Each row of a before or after table is a point. The points were changed in one or more steps. Then noise was added and the rows were shuffled. The steps act on columns, c1 being the first. Name the steps. A step turns or swaps two columns, mirrors them in a line or flattens them onto one, adds a multiple of one to another, or multiplies or shifts one. Angles are multiples of 10 degrees, from the lower column toward the higher: turns from -170 to 170, lines from 10 to 170 but not 90. Use the fewest steps. Two steps may share a column if one is a turn and the other turns, adds or multiplies; they go together, in the order done. Otherwise the lowest column goes first.
(in the rows, 128 means zero)

Before (10 x 3)
[[104 133 126]
 [ 84 168 184]
 [204 139 184]
 [ 90  95 177]
 [164 183 179]
 [187 150 117]
 [203 177  91]
 [164 109 110]
 [199 145 132]
 [114 172 123]]
After (10 x 3)
[[ 86 106 138]
 [ 48 172 156]
 [ 58 144 116]
 [147 176 136]
 [181  93  86]
 [ 62 136  59]
 [179 170  80]
 [153 130 133]
 [102 183  75]
 [ 67 146 127]]
Steps: turn c1 and c3 by -170 degrees

Before (14 x 4)
[[ 93 133 114  99]
 [127 141 164 130]
 [160 159 135 129]
 [  7 165 123 159]
 [134 132 136 165]
 [103 124 148 109]
 [113 140  75 114]
 [113 132 135 105]
 [155 165 153 124]
 [110 124 127 115]
 [156 126 161 119]
 [185 137  78 133]
 [ 75 148 101  72]
 [128 137 131 148]]
After (14 x 4)
[[ 96  98 147 200]
 [120 100 112  97]
 [111 125 123 150]
 [113 105 172  73]
 [200  96 121 232]
 [110 140  92 106]
 [115 100  91 104]
 [118 101 177 145]
 [123 133 129 150]
 [160 130 122 112]
 [112 122 140 170]
 [146 117 123 125]
 [129 128  92 135]
 [122 139 110 160]]
Steps: turn c1 and c4 by -110 degrees; turn c2 and c3 by -160 degrees

Before (13 x 8)
[[152 170 134 135 100 119 136 145]
 [119  92 106 103 144 123 115 102]
 [ 98 128 165 124 143 104  98 143]
 [120 139 129 111 114 123 148 132]
 [ 88 100 132 119 161  81 108 187]
 [121 166 136 126 120 106 176 148]
 [116 116  84 115 128 104 103 105]
 [100 157  99 137 110 131 157 117]
 [120 153 137 144  99 139 161 149]
 [147 158 118 135 118 150 138 132]
 [105 108 122  85 103 128  98 126]
 [ 83 114 136 109 136 118 121 169]
 [ 84 134 132  85 149 121 108 160]]
After (13 x 8)
[[ 89 100 132 119 161  81  79 187]
 [ 84 135 132  85 149 121  78 160]
 [ 99 157  98 137 110 131 201 117]
 [116 116  84 115 127 104  66 105]
 [ 98 128 165 124 143 104  52 143]
 [152 170 133 135  99 120 148 145]
 [121 166 136 126 121 106 248 147]
 [120 153 136 145  99 138 210 149]
 [106 108 122  85 103 128  53 127]
 [119  92 106 103 144 123  95 102]
 [148 159 118 135 118 150 153 132]
 [ 84 113 136 109 136 117 110 169]
 [120 139 129 111 115 123 178 133]]
Steps: multiply c7 by 2.5

Before (11 x 9)
[[129 157 162 174 175  88 149 172 128]
 [ 66 135 170 140 148 159  96 164 148]
 [181 137 150 130 140 160 197  71 145]
 [111 160 104  98 150 150 207 123 118]
 [188  63 184 144 196  91 191 164 148]
 [ 79 116  73 173 118  59 170  98 117]
 [ 94 124  76 140 162 134 160  70 115]
 [ 91 184 117 152 244  91  93 128 194]
 [180 175 107 143 168 123 160 197  72]
 [118 137 146 122 143 105  78 107 196]
 [160 143 166 134 207  30 175  86 109]]
After (11 x 9)
[[ 87 206 117 152 243  96  92 125 195]
 [ 95 134  76 142 160 138 159  69 118]
 [ 78 169  73 172 120  59 167 102 117]
 [128 204 161 173 173  85 150 175 128]
 [115 130 145 120 140 107  76 106 196]
 [187  80 187 142 198  89 188 166 152]
 [181 196 107 142 168 124 160 198  73]
 [157 153 166 135 208  27 175  85 109]
 [ 64 143 170 138 147 157  94 163 149]
 [112 127 103  99 150 153 207 123 116]
 [180 137 147 132 140 165 195  71 145]]
Steps: add 1 times c4 to c2

Before (10 x 12)
[[ 97  68  97 116 167 129 168 154 106 158 100 183]
 [ 94 125 123  71 138 102  71 188 145  58 114  95]
 [134 139 146 101 130  80 112 104 158  15 109 106]
 [159 114 182 115 137 127  82 164 170  56  78  80]
 [135 100 172  72 122 125 126 154 139  76 158  79]
 [ 67  28 129 100 172  78 180 144  57 154  61 139]
 [ 95 153 187  96  70 128 106 163 172  32  99  97]
 [ 67 102 138  72 155 171  77  77  80 194 106 129]
 [ 64  52 143  91 141 102  92 101 145 189 117 146]
 [ 97 181 176  80 152 124 116 163 206  67 114  49]]
After (10 x 12)
[[133 100 146 102 129  80 113 104 135  13 110 113]
 [ 96  83 189  96  69 128 105 163 152  33  98 105]
 [161  89 185 115 137 128  80 167 115  55  79  95]
 [133 115 174  72 124 125 127 153 102  76 158  94]
 [ 67 196 129 100 173  77 181 144  28 153  62 135]
 [ 96 148  96 115 168 131 166 153  69 158  99 165]
 [ 65 175 139  69 157 169  75  77 102 195 104 128]
 [ 98  53 179  79 150 123 117 162 178  66 114  72]
 [ 96 112 123  69 140 101  76 186 124  56 114 105]
 [ 65 111 144  90 144  99  94 101  53 188 118 141]]
Steps: turn c2 and c9 by 90 degrees; multiply c12 by 0.7

Before (14 x 14)
[[154 138 130  71 132 103 137 101 144 144  75 128 187 185]
 [118 122 130  88 133 125 161 135 190  99 166 154 187 176]
 [102 103 115 106 103 110 116 127  30  88 142 137 123 169]
 [108 154  79 119 125 118  91 109 174 148  71 145 117 146]
 [215  59 100 129 130 127 102 177 154 160  73 132 104 109]
 [ 90  92 115  43   7 176 123 152 189 153  72 105 116 163]
 [136 161 100  95 137 167 133 127 167 145 151 144 209 172]
 [112 153 118  18 114 124 162 108 180 137 177 136 118 183]
 [156  74 128  96 140 134 159 104 136 144 110 145 133 107]
 [114 132 123 103 119 121 154 103 164 110 169  81 122 134]
 [ 83 149 127 109 134 117 128 116 181 172 167 129 166 179]
 [ 96 147 116  91  77 117  50  96 167 131 157 137 114 144]
 [112 148 137 127  76 148 163  97 181 129 181 136 141 187]
 [115 158 132 126  90 115 142 174 124 130 166 156 135  94]]
After (14 x 14)
[[101 103 117 103 100 167 115 126  29  89 144 130 133 109]
 [139 163 101  86 136 171 132 129 164 144 152 176 154 165]
 [117 154 134 126  92  96 141 172 128 127 166 154 142 114]
 [110 155  82 106 123 148  90 108 175 148  69 138 134 117]
 [118 121 131  87 133 175 159 131 189  98 168 175 152 123]
 [115 150 115  17 113 184 162 105 176 136 179 130 131 122]
 [115 133 126 103 120 131 153 104 160 109 171  89 106 123]
 [ 92  92 112  42  10 160 124 154 187 154  72 107 114 175]
 [152 138 129  71 131 183 137 103 143 142  75 153 143 103]
 [ 82 150 127 105 134 179 131 114 180 174 165 144 139 112]
 [110 149 138 135  75 188 163  97 180 131 180 137 135 147]
 [159  74 127  94 141 105 160 103 137 147 110 141 137 138]
 [215  60 104 120 130 108 103 176 150 158  74 121 121 127]
 [ 97 145 117  88  74 146  51  96 167 133 154 132 127 113]]
Steps: add 0.3 times c3 to c4; swap c6 and c14; flatten c12 and c13 onto the line at 30 degrees

Before (12 x 20)
[[106  98 117 111 162 162 111  32 119  82 119 249 117 120 138  68 127 108
  169 147]
 [166  87 179 140  95 112 165 165 156 107 171 139 109 104 143  98 164 111
  197 136]
 [148  89  94 114  92 147 134  86  58  97 144 220 171 147 150  84  94 146
  178 163]
 [167 146 108 129 138 198  66  61 146 105 105 120 136 168  86 172 159  80
   98  61]
 [139  65 103 120 144 174 127 103  97 117 133 223 166  78 130  62 104 165
  113 177]
 [143 117 186  93  83 168 158 114 165 147 132 160 144 125 164 125 163  91
  157 146]
 [117 151 137 115 137 198  78  67 106  83  82  65 123 177 125 131 180 101
  103  80]
 [112 127  97 162 151 195 141 108 116 109 128 217 167 141 143  83  92  98
  150 200]
 [146 104 160 118  85 162 178 167 143  85 142 145 124  68 163 184 118 136
  171 164]
 [128 130 196 100 121 140 197 141 170  93 122 151 181  64  93 122 109  83
  164 139]
 [103 130 137 118 159 174 102  50 155  90 154  88 159 172 127 170 150  80
   77  74]
 [124  70 149  98 115 115 185 179 124 130 113 183 127 126 143 143 131  85
  170 175]]
After (12 x 20)
[[ 77 131 130 118 161 176 104  50 121  91 159  87  74 167 100 132  73  82
  122  96]
 [162  65 103 118 142 175 125  99 136 116 138 224 165  76 153 199 121 163
  158 165]
 [ 91 152 134 109 133 195  75  69 126  87  84  67 125 174 151 122  84 100
   89  92]
 [132 144 106 127 135 197  68  59  85  99 101 123  84 169 116 114  85  80
  112  49]
 [166  87 178 143  95 107 162 165 137 109 174 140 166 101 100 123 182 110
   68 115]
 [114  98 115 110 165 160 107  33 142  79 120 252 187 123 138 147 166 113
  115 156]
 [148 129  99 163 154 194 139 111 143 110 121 220 149 140 140 184 163  94
  152 196]
 [160  87  98 115  94 145 132  89 161  96 145 223 144 145 189 186 186 150
  142 151]
 [133 134 191 103 119 142 195 141  88  93 124 153 105  64  90 179 169  82
  135 137]
 [161 108 164 119  85 165 175 166 162  91 143 142  84  70 110  99 173 135
  126 149]
 [150 121 185  96  81 169 160 112 154 146 132 163 124 122  86 147 144  88
   90 139]
 [150  71 148  95 118 120 187 179 146 128 115 184 111 127 134 117 164  84
  107 168]]
Steps: turn c1 and c20 by -30 degrees; turn c9 and c15 by -100 degrees; turn c13 and c16 by 120 degrees; turn c17 and c19 by -110 degrees

Before (8 x 24)
[[133 156 154 134  80 135 120 115 176  54 145 122 147 127 132 207 174 175
   88  96 134 114 155 117]
 [139 169 127 112 150 105 150 135 196 120 177  62  62 131 108 148  88 113
   74  62  93 139 174 163]
 [130 126  51 122 108 144 147 149 182 133 105 122 149  80 100 119 134 100
  106  90 182 160 101 109]
 [147 150 105  99 132 158 144 134  41 143 119 118  98 149  97 123 146 126
  132 122 125  84  31  80]
 [ 78 111 125   7 147  81  86 100 157  68 165  85 155 156  58 112 153 167
   99 162 131 125 111 232]
 [138 127 168 127 105 142  94 122 149 116 120  77 147 124 126 113  95 144
  162 121 182 174 123  95]
 [134  80 166  73 137 131 155 117  90 147  46 204  89 121 169 198 204 102
  104 114 153  66 127 184]
 [132 149 174 160 133 144 167  78 105  63 110 171 124 129 116  84  90  87
   91 145 193 152  80 136]]
After (8 x 24)
[[138 170 128 121 150 193 149 121 196 122 178  62  60 130 110 148  89 113
   74 104  93 139 172 163]
 [134 157 163 130  79 160 121  55 175 141 145 122 147 128 131 205 175 176
   89 133 134 115 155 118]
 [139 127 180 127 106 135  92 114 148 133 120  76 146 124 126 112  95 144
  162 141 181 174 122  96]
 [148 150  97 117 133 133 143 142  42 122 119 118  99 148  98 122 145 127
  133 159 126  84  32  80]
 [134  79 177 107 137 142 155 147  90 138  46 205  88 119 169 199 204 101
  104 131 154  65 127 182]
 [132 148 186 141 133 111 167  63 106 178 111 171 124 129 118  84  89  88
   91 144 194 152  80 137]
 [130 126  29 126 109 167 146 134 182 105 106 122 151  80 100 119 134 100
  106 144 180 162 101 109]
 [ 79 111 124  80 147  94  84  69 157 157 165  84 155 156  57 112 153 167
   99  81 131 125 111 234]]
Steps: multiply c3 by 1.3; multiply c4 by 0.4; turn c6 and c20 by 90 degrees; turn c8 and c10 by -90 degrees

Before (14 x 32)
[[108  99 206 116 116 122  75 105 155 113 110 141 240 211 144  85 123 157
  129  88 126 100  57 111 103  99 166 160 130 123 158 102]
 [106 115 137 122 155 137  85  64 121 158  75 165 145 154 147 126 128 173
  115  64 114  97 116 167 183 131 182 152 135 173 115  82]
 [160 188 113  90 181 126 121  94  92 152  14 191 139 146 156  57 161 173
   90  80 103 129 132 149  90  84 139  87 117 156 174 130]
 [ 68 132 143 112 145  84 117 217 108  90  73 181  61  79  65 119 133  57
   98 102 163 207 151 178 161 199  66  89 196  44  52 115]
 [152 130 176  95  94 153 127  65 180 100 124 115 131 206 125  88 112 203
  113 110 147  88  99 163 112 135 185 190 100 148 187  74]
 [ 60 119 154  51 177  61  98 204  83 200  96 220  34 106  18 205 228 105
  148  76 167 172  70 190 122 229 123 162 138  95  72 102]
 [ 90 135 178  97 105 146  48 134 164  79 127  94 131 165 154  97 128 163
  196 137 124 175  54 150 159 116 117 201 169 150 156  99]
 [ 27 163  45  80  99 104 144 137  83  77 134 116 133  91  82 146 116 101
  142 157 168 134 129 164 193 182  42  74 200  26 130 179]
 [ 23 200 110 145  99 122 176 107 181 111 146 150  99 100 109 150 153  82
  144 186 133 107 143 117 192 135  60 102 189  42 116 189]
 [112 105 203 114 126 162 125 106 130  71  45 167 149 154 148  95 101 172
  195  92 102 104  59 130 119 165 157 133 126 156 175  87]
 [119  98 161 146 122 130  71 156 195  92 161 104 162 185 173 143 103 158
  213 155 144 106  81 166 164 127 138 143  66 100 162 114]
 [ 82 175  89  61  91 122 143  99 172  70 156 113 118 128 105 116 111 147
  197 152 138 115 163 100 182 151  69  93 170  49  36 205]
 [119 153 141 150 159 133  79  40  97 126  77 143 125 170 126  91 129 165
  150  65 115 149 164 108  98 157 117 147 124 104 175 114]
 [153 166 167 113 168  75 128 106 129 162  64 128 166 146 134 103 165 151
  144  75 142  96 150 150 113 181 143 118 179 182 161  94]]
After (14 x 32)
[[118 153 140 149 148 133  81  46  99 126  79 151 125 174 130  91 129  85
  154  64 115 147 167 104  99 159 115 144 125 102 173 116]
 [ 21 202 113 141  96 124 180 109 178 113 144 102  99 102 103 152 153 177
  146 184 130 106 140 115 192 137  55 150 188  43 113 192]
 [ 26 164  40  78 110 105 146 139  86  80 135  72 136  91  82 143 113 165
  137 158 166 134 132 165 194 180  47 113 198  29 131 180]
 [ 68 128 137 111  37  87 120 216 109  85  70  90  58  83  62 119 130 148
   98 102 165 210 152 179 166 199  70 183 193  41  49 118]
 [ 86 130 177  99 185 147  49 131 160  80 128 206 132 171 152  98 129 127
  194 136 120 175  53 150 158 113 116  97 168 145 152 101]
 [152 130 174  96 235 152 127  61 181  97 120 188 133 206 120  84 112 121
  118 109 151  90 104 165 116 137 187 118 101 147 185  69]
 [149 165 167 109 128  74 131 107 131 158  63 115 167 143 138 106 160  86
  145  70 143  93 150 150 111 186 140 125 180 179 164  97]
 [ 81 177  94  59 172 122 143  97 173  76 155  95 119 132 111 111 109 149
  196 151 137 114 163  98 179 153  68 107 173  46  37 202]
 [161 190 113  92 144 126 123 100  89 153  17  85 140 145 156  54 160  61
   92  80 103 127 134 147  86  84 137 190 116 154 174 130]
 [ 53 118 153  50  73  58  99 207  82 199  96 164  33 106  20 206 225 100
  146  71 167 172  70 192 121 229 121 217 134  96  71  97]
 [103  94 207 116 168 119  70 109 149 109 107 164 241 211 146  84 122 123
  134  84 130 103  60 113 104 101 169 138 128 119 159 100]
 [118  97 162 148 166 130  67 160 191  93 161 142 163 188 176 142 100 120
  210 156 142 109  81 164 166 123 140 106  67 102 161 113]
 [103 116 136 122 163 140  85  64 123 160  80 151 148 156 149 127 127  79
  114  65 113  97 118 164 183 131 185 166 137 174 111  79]
 [110 104 207 111 180 165 123 102 132  66  49 127 151 154 146  92 103 110
  195  93 100 107  60 131 121 167 158 163 126 155 174  86]]
Steps: turn c5 and c18 by -120 degrees; multiply c5 by 1.3; swap c12 and c28

Before (10 x 64)
[[107 170 176 129 166 245 144 179 208  90 112 119 172 175  73 118 191 119
  139 165  93  85 100 163  71  84 105 153 140  87 156  50 157 111 193 104
  103  89 109 101 197 169  69 121 107 162 130  83  63  77 115  96 131 103
   64 182 180 154 168 109 192 119  92 158]
 [168 166 100  97 114 161 102 107 159 139  62 147 180 123 185  47 159 180
   90 151 108 108 119  76 183 181 194 183 184 135 140  77 136 143 147 115
  129 114 130 147 141  79 124  93 188  42 126 114  91 163 149  27 157 196
  175 116 119 154 180 195 157 160 187  79]
 [108  82  93 160  95 189 170 237 112  82 115 147  90 147  93 169 157 114
  129 194 173  99  85 201 160 171 113 126 207 152 170 177  92 139 114 134
  170 135 124 146 147 104 123 108 129 105 142 129 152 145  55  70 152 149
   74  88 134 101 182 135 189  47 118 150]
 [121 121 190  48 198 180 195 224 129  81 117  90 201 163  68 145 160 116
  171 163 171 164  59  89  66 155 137 184 140 139 157 176 135 137 122 166
  116 175  61 171 191 167 132 172 155  89  46  96 148 138  58 127 193 108
  148 190 121 141  91 137 113 141 148 108]
 [113 145 191 161 175 178 175 111 100 105  73  81 105 204 159  85 108  85
  151 179 197  53 146 149 130 173 107  98 119 178  86 120 121 210 112 153
  105 145 109 120 130 134  95 106 110  61  59 110 172 161 130  49 102  78
  185  92 204 104  83 203 109 138  85 181]
 [136 161 182 160  79 208  87 119 110 101 110  63  93 128  72 127 170  92
  108  84 123 153 102  69 172 147 121 174 148  68 155 185  54 116 134  89
  106  52  60  97 123  93 191 133  90  84  79 169 162  68 156 129 173  93
   79 100 162 139 129 111 133  66 159 153]
 [136  57 106  89  81 236 154 167 174 123 192 161 138 137 121  55 175 169
   61  93  78 113 126 141 168 119 118 156  92  79 157 133  51 181  71 144
  151 134 183  90 104  65 108 147 192  96 146  91 104  52 153 135 129 172
  150 123 155 153  85  87  64  97 168 123]
 [144 108 174  90 111 144 156 166 124 119 124  62 143 147 174  70 139 131
   81 173 208 129  83 193 125  87  86 198 120 137 118  69  98 165  97  89
  176 175 120 102 208  91 192 104 114  97  44  78 148  65  46  58 167 186
   80  81 112 171 178  76 128 142 120  62]
 [ 63 178 192  93  80 124 120 228 168 195 191 127 149 167 103 117 120 211
  118  91 149 138 161 117  71 154 156 121 123  74 197  81 166 151  63 114
  116  67 102 173 158 174  67  98 215 148 142 138 101 116 118  67 117 171
  186 107 176  76 117 180 179 103  70  98]
 [178 106  97 154 172 171 196 232  94 108  80 165 128 171 157  88 123 189
   81 100 112 103 165 102  57 134 160 177 118  65 138 148 165 216 158 158
   97 164  72 129  77 123 197 102 138  54 133 186 111 170 139 129  93  84
  117 135 102 139 143 205 111 144  52 162]]
After (10 x 64)
[[113 145 192 159 176 177 180 111 101 105  73  81 105 203 159  84 107  87
  151 180 197  51 112 145 130 170 106  99 121 178  85 119 123 210 113 152
  105 145 110 121 130 135 118 106 110  62  59 108 171 162 132  47 167  73
  188  94 205 103  84 202 107 139  85 179]
 [ 61 177 193  93  79 124 120 227 171 193 189 126 149 164 101 116 118 211
  117  90 150 140 131 116  71 154 156 121 123  78 197  80 164 149  63 114
  118  70 101 175 159 174  89  99 215 149 143 138 101 117 115  64 187 171
  185 105 175  76 117 178 179 101  72  98]
 [142 109 174  90 114 144 156 166 124 117 122  59 147 147 174  69 138 132
   84 175 208 129 152 195 123  87  86 200 120 137 119  69  98 165  99  88
  178 176 121 104 209  91 168 104 111  96  41  79 149  66  46  55  54 185
   81  82 114 170 179  79 129 141 121  62]
 [132 161 184 160  80 209  86 119 111  99 111  62  93 129  76 126 170  91
  108  85 123 151 148  69 170 146 121 177 150  69 157 188  52 118 131  92
  104  54  61  98 124  92 149 136  90  86  79 170 163  68 155 128  51  92
   81  99 162 139 130 110 134  67 160 152]
 [108 167 178 128 167 243 145 178 206  89 112 120 171 177  71 119 192 118
  139 164  93  87 169 162  71  86 106 152 138  87 157  51 156 112 193 106
  103  87 108 100 196 171 141 119 108 160 129  82  65  76 112  96 178 100
   66 183 180 154 168 111 193 117  92 158]
 [109  83  93 161  95 190 172 237 110  82 114 148  91 146  95 171 157 117
  127 196 173  98 171 201 159 169 111 127 205 149 172 178  93 141 119 134
  172 134 123 147 148 105 153 107 127 106 144 130 151 146  54  70 120 149
   72  89 132 103 183 134 188  48 118 152]
 [169 164  99  96 116 162 102 106 160 138  61 147 184 124 187  48 160 180
   92 149 109 109 157  77 185 181 195 184 186 135 139  77 134 143 146 116
  129 112 130 148 142  78 124  89 188  45 125 115  92 163 149  27 116 196
  175 117 117 154 181 197 155 162 187  77]
 [179 107  97 153 172 172 198 234  95 108  80 167 125 173 157  88 124 188
   82  99 112 104  52 103  57 137 160 178 118  63 137 146 167 216 158 159
   99 166  71 130  78 124 127 100 139  55 133 188 111 169 138 129  86  84
  118 134 102 139 144 203 111 144  52 163]
 [122 122 193  50 197 178 192 224 129  82 121  88 201 162  68 147 160 115
  174 165 173 165 208  89  65 156 138 183 137 140 155 174 134 133 123 164
  116 175  58 171 194 167 163 172 156  90  45  97 149 138  56 124  92 109
  148 191 121 141  90 136 112 142 149 109]
 [134  56 106  89  81 235 154 168 173 122 192 159 138 138 121  56 175 165
   62  93  77 115 137 139 172 119 119 155  93  80 157 132  51 180  70 146
  152 135 180  93 106  64 124 144 194  93 150  90 104  52 153 135 147 171
  150 124 156 156  84  84  64  98 169 122]]
Steps: turn c43 and c53 by -120 degrees; turn c23 and c43 by -120 degrees
